Each row is a point. The ring and each string are closed loops that go straight from each point to the next, and from the last back to the first. Before rounding, they use only three directions, however many columns there are. How many times does the string pass through the ring? Passing back the other way cancels.

Ring (6 x 3)
0: +0.48 +0.00 -0.01
1: +0.14 +0.27 -0.11
2: -0.26 +0.10 -0.26
3: -0.40 -0.39 -0.27
4: +0.02 -0.76 -0.08
5: +0.37 -0.60 -0.02
String (13 x 3)
0: +0.06 -0.02 -0.34
1: -0.02 -0.06 +0.08
2: -0.07 +0.06 -0.02
3: +0.01 -0.15 -0.14
4: -0.07 +0.00 -0.43
5: -0.28 +0.27 -0.45
6: -0.37 +0.38 -0.29
7: -0.27 +0.25 +0.08
8: -0.11 +0.04 +0.12
9: -0.10 +0.16 +0.17
10: -0.09 +0.50 -0.02
11: -0.01 +0.56 -0.25
12: +0.05 +0.31 -0.40
Times through: 0

Ring (10 x 9)
0: +0.54 +0.60 -0.44 +0.00 +0.13 -0.05 +0.25 -0.14 +0.22
1: +0.41 +0.83 -0.28 +0.03 +0.14 +0.00 +0.21 -0.30 +0.22
2: +0.03 +0.80 -0.07 +0.08 +0.11 +0.03 +0.07 -0.48 +0.12
3: -0.39 +0.48 +0.05 +0.13 +0.06 +0.01 -0.09 -0.55 -0.03
4: -0.60 +0.18 +0.07 +0.13 +0.03 -0.03 -0.17 -0.53 -0.13
5: -0.68 -0.27 +0.04 +0.09 +0.02 -0.08 -0.23 -0.42 -0.21
6: -0.45 -0.53 -0.06 +0.01 +0.04 -0.13 -0.17 -0.24 -0.20
7: -0.17 -0.51 -0.20 -0.03 +0.06 -0.15 -0.07 -0.12 -0.12
8: +0.28 -0.14 -0.42 -0.05 +0.10 -0.14 +0.12 -0.02 +0.04
9: +0.46 +0.18 -0.49 -0.03 +0.11 -0.11 +0.20 -0.03 +0.14
String (31 x 9)
0: -0.26 -0.11 -0.41 +0.11 +0.01 -0.14 -0.05 -0.18 -0.07
1: -0.52 -0.66 -0.38 +0.09 -0.02 -0.20 -0.17 -0.11 -0.22
2: -0.64 -1.00 -0.10 +0.00 +0.00 -0.19 -0.25 -0.15 -0.31
3: -0.45 -0.77 +0.19 -0.10 +0.07 -0.11 -0.21 -0.27 -0.24
4: -0.27 -0.41 +0.19 -0.09 +0.10 -0.07 -0.13 -0.32 -0.15
5: -0.21 -0.15 -0.02 -0.01 +0.08 -0.07 -0.07 -0.30 -0.08
6: -0.46 -0.23 -0.43 +0.16 -0.02 -0.16 -0.11 -0.19 -0.14
7: -0.73 -0.69 -0.28 +0.12 -0.04 -0.19 -0.24 -0.19 -0.27
8: -0.72 -0.89 +0.04 +0.00 +0.01 -0.16 -0.29 -0.26 -0.32
9: -0.44 -0.63 +0.22 -0.09 +0.08 -0.09 -0.20 -0.32 -0.22
10: -0.15 -0.22 +0.21 -0.10 +0.12 -0.04 -0.08 -0.35 -0.09
11: -0.20 -0.08 -0.14 +0.03 +0.06 -0.09 -0.05 -0.27 -0.07
12: -0.34 -0.16 -0.42 +0.13 +0.00 -0.15 -0.07 -0.18 -0.10
13: -0.61 -0.76 -0.39 +0.10 -0.04 -0.22 -0.20 -0.10 -0.25
14: -0.41 -0.84 +0.01 -0.07 +0.05 -0.15 -0.18 -0.17 -0.24
15: -0.35 -0.86 -0.01 -0.09 +0.06 -0.16 -0.16 -0.14 -0.23
16: -0.16 -0.58 +0.08 -0.12 +0.10 -0.10 -0.10 -0.20 -0.15
17: -0.06 -0.41 +0.14 -0.14 +0.13 -0.07 -0.06 -0.24 -0.10
18: -0.05 -0.11 -0.06 -0.04 +0.10 -0.07 -0.02 -0.25 -0.04
19: -0.17 -0.16 -0.43 +0.08 +0.03 -0.15 -0.02 -0.13 -0.06
20: -0.17 -0.42 -0.47 +0.05 +0.02 -0.19 -0.03 -0.04 -0.10
21: -0.10 -0.88 -0.38 -0.07 +0.04 -0.22 -0.05 +0.07 -0.16
22: +0.02 -0.75 -0.07 -0.16 +0.11 -0.15 -0.04 -0.05 -0.12
23: +0.04 -0.34 +0.04 -0.13 +0.13 -0.08 -0.01 -0.20 -0.06
24: -0.03 -0.05 -0.11 -0.02 +0.09 -0.08 +0.00 -0.24 -0.03
25: -0.15 -0.21 -0.46 +0.08 +0.02 -0.16 -0.02 -0.10 -0.06
26: -0.20 -0.36 -0.52 +0.08 +0.01 -0.19 -0.03 -0.05 -0.09
27: -0.27 -0.80 -0.50 +0.03 +0.00 -0.24 -0.09 +0.05 -0.18
28: -0.15 -0.84 +0.02 -0.15 +0.10 -0.14 -0.10 -0.11 -0.18
29: -0.12 -0.47 +0.07 -0.11 +0.11 -0.09 -0.07 -0.22 -0.12
30: -0.06 -0.07 +0.01 -0.05 +0.11 -0.06 -0.02 -0.29 -0.04
Times through: 5

Ring (6 x 14)
0: +0.36 -0.16 +0.17 +0.43 -0.09 +0.27 +0.30 +0.26 -0.21 +0.21 +0.09 -0.77 -0.07 -0.05
1: +0.39 +0.34 +0.25 +0.20 -0.51 +0.40 +0.27 +0.42 -0.19 +0.13 -0.07 -0.22 +0.12 -0.07
2: +0.03 +0.48 -0.09 -0.12 -0.66 +0.21 +0.00 +0.18 -0.10 -0.03 -0.17 +0.07 +0.16 +0.06
3: -0.28 +0.15 -0.38 -0.23 -0.42 -0.06 -0.16 -0.17 +0.06 -0.05 -0.12 -0.06 +0.06 +0.19
4: -0.29 -0.16 -0.40 -0.12 -0.16 -0.14 -0.12 -0.29 +0.13 +0.03 -0.03 -0.32 -0.03 +0.21
5: +0.09 -0.40 -0.08 +0.31 +0.08 +0.05 +0.15 -0.04 -0.06 +0.18 +0.11 -0.83 -0.14 +0.06
String (28 x 14)
0: +0.21 -0.06 +0.13 +0.15 -0.20 +0.20 +0.24 +0.11 +0.06 +0.22 +0.00 -0.37 +0.05 +0.02
1: +0.42 -0.07 +0.38 +0.25 -0.17 +0.33 +0.41 +0.24 +0.10 +0.34 +0.03 -0.37 +0.10 -0.05
2: +0.58 +0.10 +0.47 +0.39 -0.29 +0.47 +0.46 +0.47 -0.13 +0.29 +0.02 -0.45 +0.09 -0.13
3: +0.62 +0.34 +0.41 +0.43 -0.48 +0.54 +0.40 +0.62 -0.37 +0.16 -0.03 -0.45 +0.08 -0.16
4: +0.40 +0.44 +0.11 +0.34 -0.58 +0.42 +0.18 +0.54 -0.54 -0.02 -0.07 -0.47 +0.02 -0.10
5: +0.24 +0.29 +0.04 +0.18 -0.48 +0.29 +0.14 +0.31 -0.27 +0.04 -0.07 -0.33 +0.05 -0.02
6: +0.14 +0.08 +0.06 +0.06 -0.32 +0.19 +0.16 +0.11 +0.04 +0.15 -0.05 -0.22 +0.09 +0.04
7: +0.23 +0.28 +0.22 -0.04 -0.48 +0.29 +0.23 +0.20 +0.13 +0.19 -0.11 +0.06 +0.21 +0.02
8: +0.21 +0.65 +0.16 -0.15 -0.79 +0.35 +0.14 +0.33 -0.01 +0.05 -0.22 +0.32 +0.29 +0.01
9: +0.01 +0.85 -0.21 -0.15 -0.97 +0.27 -0.12 +0.35 -0.39 -0.22 -0.26 +0.17 +0.17 +0.05
10: -0.12 +0.71 -0.40 -0.11 -0.86 +0.16 -0.22 +0.24 -0.47 -0.29 -0.22 -0.03 +0.07 +0.09
11: -0.04 +0.27 -0.22 -0.02 -0.49 +0.11 -0.05 +0.09 -0.17 -0.05 -0.11 -0.21 +0.04 +0.09
12: +0.04 +0.06 -0.06 +0.02 -0.31 +0.12 +0.09 +0.03 +0.03 +0.11 -0.05 -0.24 +0.06 +0.08
13: -0.12 +0.09 -0.09 -0.26 -0.36 +0.03 +0.04 -0.15 +0.34 +0.15 -0.12 +0.13 +0.18 +0.16
14: -0.31 +0.10 -0.31 -0.35 -0.39 -0.09 -0.12 -0.27 +0.30 +0.04 -0.14 +0.13 +0.14 +0.23
15: -0.52 +0.12 -0.69 -0.30 -0.41 -0.23 -0.36 -0.33 -0.02 -0.19 -0.13 -0.14 -0.02 +0.28
16: -0.39 +0.03 -0.62 -0.12 -0.32 -0.16 -0.29 -0.23 -0.15 -0.16 -0.07 -0.39 -0.09 +0.22
17: -0.20 -0.01 -0.43 +0.02 -0.27 -0.05 -0.15 -0.10 -0.18 -0.08 -0.03 -0.49 -0.09 +0.15
18: -0.04 -0.12 -0.10 -0.01 -0.17 +0.03 +0.07 -0.10 +0.15 +0.15 -0.02 -0.30 +0.03 +0.12
19: +0.01 -0.17 -0.02 +0.00 -0.13 +0.05 +0.13 -0.11 +0.23 +0.21 +0.00 -0.27 +0.06 +0.11
20: -0.05 -0.11 -0.24 +0.12 -0.17 +0.02 -0.01 -0.04 -0.11 +0.04 +0.01 -0.55 -0.07 +0.10
21: -0.12 -0.28 -0.39 +0.24 -0.03 -0.06 -0.07 -0.10 -0.24 -0.01 +0.07 -0.85 -0.20 +0.12
22: -0.08 -0.57 -0.35 +0.37 +0.21 -0.10 +0.00 -0.17 -0.19 +0.08 +0.16 -1.11 -0.28 +0.12
23: +0.07 -0.57 -0.13 +0.39 +0.22 +0.00 +0.14 -0.10 -0.08 +0.20 +0.17 -1.03 -0.21 +0.07
24: +0.20 -0.48 +0.11 +0.31 +0.15 +0.10 +0.28 -0.03 +0.12 +0.32 +0.13 -0.74 -0.08 +0.04
25: +0.17 -0.18 +0.11 +0.14 -0.10 +0.15 +0.23 +0.03 +0.13 +0.25 +0.03 -0.41 +0.04 +0.05
26: +0.18 -0.09 -0.01 +0.28 -0.17 +0.17 +0.16 +0.14 -0.18 +0.12 +0.04 -0.63 -0.06 +0.02
27: +0.23 -0.02 -0.03 +0.36 -0.21 +0.21 +0.14 +0.24 -0.35 +0.06 +0.04 -0.74 -0.10 -0.01
Times through: 2
